Each row is a point. Examples show where two turns around zero, p and q, send a point. Write where each new point lands after one turn and then the other. Backwards means that the second turn is done in reverse. Each puzzle has new turns, and all numbers are rounded.

Turn p:
0.105 -0.178 => 0.128 -0.162
-0.050 -0.044 => -0.044 -0.050
-0.056 0.222 => -0.085 0.212
Turn q:
-0.176 -0.060 => -0.181 -0.041
0.070 -0.213 => 0.047 -0.219
0.045 0.185 => 0.064 0.179
0.061 0.088 => 0.070 0.081
Where do these land?
p, then q: -0.190 0.084 => -0.192 0.078
q, then p backwards: 0.219 -0.089 => 0.191 -0.139
q, then p: -0.087 0.109 => -0.090 0.106
q, then p backwards: 0.058 -0.104 => 0.031 -0.115

Turn p:
0.181 0.121 0.150 0.178 => 0.143 0.131 0.111 0.227
0.183 0.188 0.198 0.086 => 0.148 0.217 0.156 0.150
-0.118 -0.197 -0.082 -0.026 => -0.066 -0.215 -0.056 -0.080
-0.111 -0.029 0.030 -0.138 => -0.070 -0.025 0.050 -0.158
0.040 -0.055 -0.127 -0.080 => 0.034 -0.031 -0.136 -0.081
-0.175 -0.028 -0.169 -0.020 => -0.189 -0.076 -0.125 -0.057
Turn q:
-0.139 0.028 0.039 -0.010 => -0.139 -0.001 0.040 0.028
-0.026 0.197 0.132 -0.177 => -0.087 0.132 0.204 -0.147
0.223 -0.162 0.111 -0.080 => 0.221 -0.166 0.080 -0.109
-0.126 -0.020 -0.260 0.132 => -0.096 0.050 -0.276 0.116
0.068 -0.043 -0.023 0.136 => 0.101 -0.015 -0.049 0.112
Where do these land?
q, then p: -0.039 -0.093 -0.158 -0.097 => -0.055 -0.053 -0.153 -0.124
q, then p backwards: 0.003 0.165 0.159 0.008 => -0.023 0.119 0.194 0.012
p, then q: 0.003 -0.153 0.187 0.173 => 0.125 -0.193 0.110 0.153
q, then p backwards: 0.030 -0.093 -0.153 -0.171 => -0.016 -0.088 -0.148 -0.180
p, then q: 0.120 -0.089 0.061 0.165 => 0.175 -0.061 -0.007 0.138
q, then p: -0.118 0.261 -0.096 -0.078 => -0.223 0.209 0.030 -0.052

Turn p:
0.081 0.156 -0.146 -0.207 0.038 0.174 0.023 -0.184 => 0.003 0.143 -0.176 -0.186 0.035 0.132 0.175 -0.160
-0.201 0.033 0.028 -0.036 -0.009 -0.135 -0.124 -0.346 => -0.171 -0.041 0.088 -0.065 -0.032 -0.103 -0.036 -0.375
0.021 0.105 -0.041 0.003 -0.246 -0.075 -0.061 0.036 => 0.023 0.069 -0.029 -0.079 -0.242 -0.058 -0.099 0.020
0.120 -0.012 0.131 0.074 0.040 0.061 0.361 0.002 => 0.076 -0.030 0.158 0.092 -0.022 0.075 0.324 0.146
-0.082 0.056 -0.018 -0.176 -0.022 -0.259 -0.058 -0.026 => -0.065 -0.058 -0.028 -0.177 -0.022 -0.259 -0.035 -0.064
0.166 0.051 0.015 0.172 0.053 0.011 0.066 0.037 => 0.152 0.115 0.056 0.145 0.003 0.000 0.067 0.060
-0.015 -0.024 0.090 0.037 -0.001 0.143 -0.229 0.191 => -0.016 0.075 0.023 -0.002 0.093 0.124 -0.268 0.131
-0.130 -0.032 -0.063 0.047 0.104 -0.008 0.150 0.020 => -0.121 -0.071 -0.047 0.130 0.046 -0.036 0.121 0.034
0.039 -0.334 0.004 0.084 0.043 0.088 -0.129 0.272 => 0.119 -0.204 -0.045 0.141 0.142 0.126 -0.251 0.209
Turn q:
0.152 0.065 -0.082 -0.150 0.239 -0.187 -0.027 -0.064 => 0.128 -0.003 -0.046 -0.137 0.321 -0.115 0.007 -0.016
-0.024 -0.063 0.207 -0.006 -0.152 -0.266 0.432 -0.050 => -0.189 -0.045 0.123 -0.016 -0.067 -0.250 0.445 0.111
-0.133 -0.018 0.168 -0.070 0.255 0.168 0.073 0.126 => -0.128 0.007 0.223 -0.071 0.128 0.234 -0.045 0.145
-0.047 0.036 -0.166 0.209 -0.206 -0.025 0.108 -0.013 => -0.111 0.000 -0.222 0.178 -0.144 -0.032 0.105 -0.061
-0.003 -0.107 -0.104 0.258 0.029 -0.050 -0.230 0.193 => 0.093 -0.086 -0.061 0.343 0.026 0.015 -0.203 0.054
0.095 -0.088 -0.174 -0.145 0.105 0.042 -0.099 -0.129 => 0.108 -0.146 -0.098 -0.175 0.096 0.013 -0.113 -0.109
-0.065 0.098 -0.131 0.070 -0.112 0.006 -0.049 -0.148 => -0.071 0.068 -0.151 0.018 -0.074 -0.052 -0.047 -0.172
-0.102 0.012 0.012 0.016 -0.182 0.010 0.005 -0.014 => -0.081 0.044 -0.026 0.018 -0.178 -0.055 -0.008 -0.001
-0.012 -0.007 0.138 -0.101 0.000 0.018 -0.222 0.150 => 0.132 0.078 0.143 -0.008 -0.042 -0.005 -0.194 0.134
0.060 0.058 0.041 -0.154 -0.021 0.126 0.106 0.142 => 0.050 0.065 0.000 -0.136 -0.046 0.139 0.082 0.164
0.079 0.013 0.090 0.073 0.044 0.158 -0.096 -0.194 => 0.069 0.018 0.114 -0.015 -0.020 0.108 -0.027 -0.250
Where do these land?
p, then q: 0.073 -0.033 0.135 0.159 0.027 0.119 0.160 0.006 => -0.004 0.043 0.126 0.118 -0.053 0.178 0.153 0.029
p, then q: -0.018 -0.046 0.101 0.232 -0.132 0.050 -0.019 0.045 => 0.062 0.082 0.105 0.179 -0.173 0.054 -0.035 -0.033
q, then p: -0.044 -0.066 -0.057 0.085 -0.119 0.205 0.121 0.061 => -0.077 -0.061 -0.073 0.056 -0.164 0.209 -0.013 0.048
p, then q backwards: -0.090 0.061 0.157 -0.068 -0.097 0.020 -0.016 -0.032 => -0.128 -0.019 0.119 -0.099 0.003 0.084 0.033 -0.057
q, then p backwards: 0.190 -0.131 0.076 -0.033 -0.077 -0.036 -0.030 -0.153 => 0.140 -0.085 0.028 -0.032 -0.054 -0.172 0.057 -0.165
q, then p: -0.037 0.144 -0.111 -0.251 0.069 -0.192 -0.098 0.209 => 0.045 0.136 -0.201 -0.086 0.170 -0.236 -0.113 0.165
q, then p backwards: -0.085 -0.086 0.029 0.130 0.092 0.231 -0.040 0.077 => -0.085 -0.142 0.082 0.120 -0.080 0.211 -0.044 -0.018
p, then q: 0.219 0.213 -0.079 -0.155 -0.054 -0.181 -0.118 -0.244 => 0.125 0.119 -0.105 -0.289 0.057 -0.240 0.152 -0.156
p, then q backwards: -0.209 -0.056 -0.252 -0.099 0.290 -0.215 0.040 0.032 => -0.067 -0.038 -0.286 0.085 0.067 -0.352 0.122 -0.121
